Every row gives one point. The window is the flat piece filled in between its corners: a triangle in 3 columns, a solid with four corners in 4, and so on. A path goes straight from each point to the next, and from the last back to the first. After which points does the path pass through the window?
In the rows, zero is written as 128.

Window (3 x 3):
[[110 134 150]
 [130 167 136]
 [ 87  77 111]]
Path:
(1): [ 97 181 124]
(2): [ 97 171 131]
(3): [162 158 156]
(4): [164 144 121]
(5): [102 171 146]
(6): [ 63 114 144]
(7): [124  86 124]
(8): [117  84 133]
(9): [71 97 99]
(10): [ 89 172 146]
(11): [163 148 158]
(12): [135 135 160]
(13): [108 165 122]
(14): [ 76  90 123]
(15): [126 102 139]
(16): [154 156 164]
Through the window after points: 4, 8, 12

Window (3 x 3):
[[142  89 157]
 [150  99 118]
 [133 160  84]]
Path:
(1): [189 108 121]
(2): [112 126  89]
(3): [120  82 108]
(4): [170 112 134]
(5): [167 160  89]
(6): [107 128  85]
(7): [114  88 134]
(8): [170 102 166]
Through the window after points: 3, 7

Window (4 x 4):
[[156 126 130 137]
 [167 157  97 136]
 [155 163 128 153]
 [ 69 113 157  98]]
Path:
(1): [ 47 112 151 120]
(2): [109 109  93 125]
(3): [169 177 138 127]
(4): [ 90 138 156  87]
(5): [ 70  94 147 122]
(6): [ 93 133 141 164]
(7): [176 122 144  89]
(8): [128 129 147  91]
Through the window after points: 2, 4, 8

Window (4 x 4):
[[ 75 138 152 157]
 [183 151 143 121]
 [113 141 106 194]
 [152 145 127  99]]
Path:
(1): [ 99 128 157 164]
(2): [ 74 120 148 155]
(3): [115 196 150 156]
(4): [147 189 129 155]
(5): [116  91 148 137]
(6): [127 116 138 146]
(7): [133 162 125 132]
(8): [118 157 139 137]
(9): [140 129 153 145]
(10): [ 89  98  94 172]
(11): [121 183 151 179]
(12): [143 160 118 133]
(13): [155 114 121 135]
(14): [141 115 150 123]
(15): [ 88 184 137 173]
(16): [ 39 182 120 116]
Through the window after points: 2, 4, 6, 8, 10, 14, 16

Window (6 x 6):
[[ 88 110 117  91  95 154]
 [102  82 118 175 122 154]
 [ 93 112 156 205 133 171]
 [134 144  98 116 184 126]
 [159 150  78 107 140 140]
 [134 137 158 158 163  94]]
Path:
(1): [147 121 115 116 155 142]
(2): [159 136 116 112 149 135]
(3): [ 98 134  76 138 141  98]
(4): [134 165  68 121 141 103]
(5): [143 101 149 110 146 161]
(6): [188 120 142 117 138 157]
(7): [103 159  48 118 142 127]
(8): [ 92 140 125 184  99  89]
(9): [113  76 140 141 176 189]
(10): [123  91 152 147 124 194]
(11): [ 95 124  92 147 132 114]
(12): [ 80 135  93 148  79 137]
Through the window after points: 6, 10, 12

Window (6 x 6):
[[171 142  85 146 114 134]
 [ 99 132 108 150 173 168]
 [143  94  98 167 113 133]
 [160 129 107  97  96 111]
 [127 159 102 143 101 142]
 [ 96 141 112  83 168  48]]
Path:
(1): [140 144 115 150 133 151]
(2): [124 145 119 148 120 117]
(3): [105  97  74  85 166 146]
(4): [120 136  83  88 162  96]
(5): [114 107 157 172 121  77]
(6): [117 162 149  93 164  90]
(7): [126 112  51 123 125  75]
(8): [ 97 141  87 109 150  83]
(9): [125 152 142  80 164  72]
(10): [181 151 125 159 157  70]
(11): [102 117 100  95 115 117]
(12): [ 96 147  85 133 112 134]
Through the window after points: 6, 12

Window (8 x 8):
[[155 174 122 163 135  98 174 170]
 [164 150 203 114 112 202 155 159]
 [143 114 186 155 135 167 147 108]
 [ 95 161 159 112  78 120 108 142]
 [101 147 134 147 109 138 110 182]
 [109 163 116 100 117 178 101  86]
 [214 165 108 119  97 172 124 128]
 [ 66  95  94 128 138  93 148 148]]
Path:
(1): [161 139 153 154  91 154 175 122]
(2): [150 161  88 114  70 172 123 113]
(3): [135 157 153 115 139 156 113 118]
(4): [118 164 199  78 117 131  92 130]
(5): [ 99 140 107 159  89 134 136 167]
(6): [117 147 137 138  98 150 141 147]
(7): [146 142 150 104 127 128 135 133]
(8): [129 159 166 123 147 154 123 179]
Through the window after points: 2, 4, 8

Window (8 x 8):
[[102 174 120 123  39 119 167  73]
 [176 171 131 102 124 155 132  85]
 [ 88  90 155 119 116  81 102 111]
 [105 175  99 113 154 102 154 146]
 [ 62 148 104  79 153  88 180  80]
 [149 103 120 148 144 147  95  83]
 [134  81 129 119 126 158  85 149]
 [161 101 123 122 168 129 147 125]]
Path:
(1): [168 151  71  88 139 124  67 156]
(2): [149  46 114 106 107  92  81 109]
(3): [109 144 142 125 139 130 132 110]
(4): [131 166 154 119 146 176 135  89]
(5): [125 121  89 126  96  83 142 111]
(6): [125 131 103  84 135  99 117 107]
(7): [127 148 156 132 127 159 159  87]
(8): [105 129 170 131 106 146 129 110]
(9): [140 104  83 110 121  89 124  79]
(10): [143 124  34 127 149 126 116 107]
(11): [129 136 174 107 140 133 127 124]
(12): [113 114 151 123 159 166 130 107]
(13): [129  87 114 122  91  86  80 126]
(14): [166  75  84  57 158 128 115 113]
(15): [ 75 186 167 163 102 139 142 107]
(16): [122  80 153 142 140 147 143 105]
Through the window after points: 2, 4, 6, 12, 14, 16

Window (9 x 9):
[[132 196  66 176 137  96 102 111 130]
 [ 97 161 105 116 126 155 128  61 147]
 [127 141 158 124 117  63 151  49 112]
 [154 191 179 202 184 133 144 158 112]
 [127 126 134 148 194 176 126 115 119]
 [166 120 102 130  61 151 121 186 147]
 [127  90 152 173 102 126 129 163 154]
 [ 83 128 149 128 184 138 161 166 106]
 [139 149  93 142 134 110 148 148 163]]
Path:
(1): [124 136 122 151  88 138 178 130  99]
(2): [136 154 113 143 145 103  92 153 174]
(3): [139 180 125 113 149 122  80 142 141]
(4): [116 139 111 173 147 153 154 129 128]
(5): [135 144 128 177 156 137 143 111 109]
(6): [152 175 137 143 122 105 106 144 178]
(7): [129 140 166 131 169 130 124 133 129]
(8): [ 64 130  83 141 127 121 191  99  96]
Through the window after points: 7

Window (9 x 9):
[[139 152 110 130  98 110 142  81 102]
 [176 143  90 140 184  75 145 157 180]
 [138 191 122 150 109 154 155 126  89]
 [114 150 136 108  68 117 157 151  83]
 [126 116  94 120 227 100 135 145 138]
 [106 177  92 151  54 143 102 127 107]
 [112 157 188 144 100 139 110 113  96]
 [196 105 107 115 202 113 116 153 123]
 [171 130  64 117 136 159 170 122 204]]
Path:
(1): [124  85  61 180 106 145 156 115 127]
(2): [169 141  95 161 159 102 162 142 121]
(3): [143 165 113 112 140 110 128 145 165]
(4): [171 164 133 101 148 139  92 123 156]
(5): [145 103  49 149 123 130 211 121 148]
(6): [122 129 144 168 148 115 148 123 117]
(7): [145 139  99  88 138 123 119 132 143]
(8): [130 158 138  83 145 150  98 103 107]
(9): [153 134 119 163 114 128 144 143 118]
(10): [150 101  96 132 133 115 162 160 138]
(11): [169 148 122 109 198 117 121 112 123]
(12): [171 152  98 107 149 134 139 135 165]
Through the window after points: 2, 4, 12

Window (11 x 11):
[[146 148 163  82 175 115 235 140 141 131 123]
 [180 135 122  92 100 143 117  99  97 121 127]
 [ 95 151 153  99 115 155  72 100 164  58 147]
 [147 107 125 119  95  91 102 120 115 127 115]
 [135 132 119 128 100 148  78 143  88  94 153]
 [142 154 142 169 116 145  87 123 138 119 161]
 [127  72 147 130  92 183 159  87 121 108 180]
 [146 146  69 100 123 104 137 132 149 111  78]
 [128 145 139  97  65 162  98 127  98 143 131]
 [154 103 170 204 149 151  45 160 113 144  82]
 [180 120 147 125 125 139 107 174 138 144 126]]
Path:
(1): [212 190 138 128  68 117  78 140 135  73  95]
(2): [157 117 120 168  87 161 123 156 124 116 101]
(3): [152 133 141  61 163  99 106 118 100 147 164]
(4): [154 131 139  99 154 102  98 125 124 157 179]
(5): [120 148 130 144  88 170 119 117 146  66 101]
(6): [147 163 186  90  86 122 115 129 117  70 123]
(7): [121 109  85 130 130 177  77  99 135 142 148]
(8): [139 136 108 122 143 121  97 102 159 150 149]
(9): [149 130 152 118 124 140 142 147 116  93 123]
(10): [106 129 157 114  80 177 110 144 112  76 105]
(11): [173 151 103 161 144 101  90  78 144 163 194]
(12): [119  94 126 128 115 149  97 131 114 145 137]
Through the window after points: 4, 6

Window (11 x 11):
[[ 94 160 145  91 139 107  92  82 171 138 100]
 [155  92 127  96  99 134 139 134 123 109 109]
 [143 174 134  98 105 140 147 161 133 144 111]
 [152 178  88  50 163 149 113 119 101 182 125]
 [ 70 162 132 112 164  98  99 132 166 105 151]
 [144 116 173  44 143 156 170 127  80 177 132]
 [194 128 163 137 156 152 138 116  35 124 158]
 [134 125 135 170 120 186 124 124 110  98 126]
 [ 90 173 123 134 130 117  77 155  81 132 153]
 [115 187 150 112 140 158  82 105  97  88 163]
 [ 96 164 145  79 146 105 114  82 119 165 199]]
Path:
(1): [102 135 185  88 117 156  64 158 132 164 151]
(2): [144 120 174 101 132 152 108 133 131 149 171]
(3): [ 85 185 103 101 143 115 136  82 100 129 122]
(4): [142 157 133 135 144 133 127 117  82 119 127]
(5): [119 116 167 105 118 194  74 151  97 130 202]
(6): [130 146 155 100 130 148 101 146 126 140 139]
(7): [129 192 118 109 119 133 149 117 105 114 124]
(8): [149 170 128 113 135 149 205 121  47 113 125]
(9): [168 118 162 122 149 148  99 118  83 135 155]
(10): [134 119 148 113 134 141  71 163 155 152 133]
(11): [108 174 115  99 145 135 167  70  94 118 116]
(12): [120 148 135 114 143 136 130 117  95 120 127]
(13): [160 155 139 108 121 172 111 156 102 136 166]
(14): [161 137 130 107 149 174  91 202 145 189  96]
(15): [114 180 134  85 115 114 146  94 117 121 138]
(16): [110 182  85 148 149 101 128  98  89  99 122]
Through the window after points: 2, 4, 6, 8, 14, 16
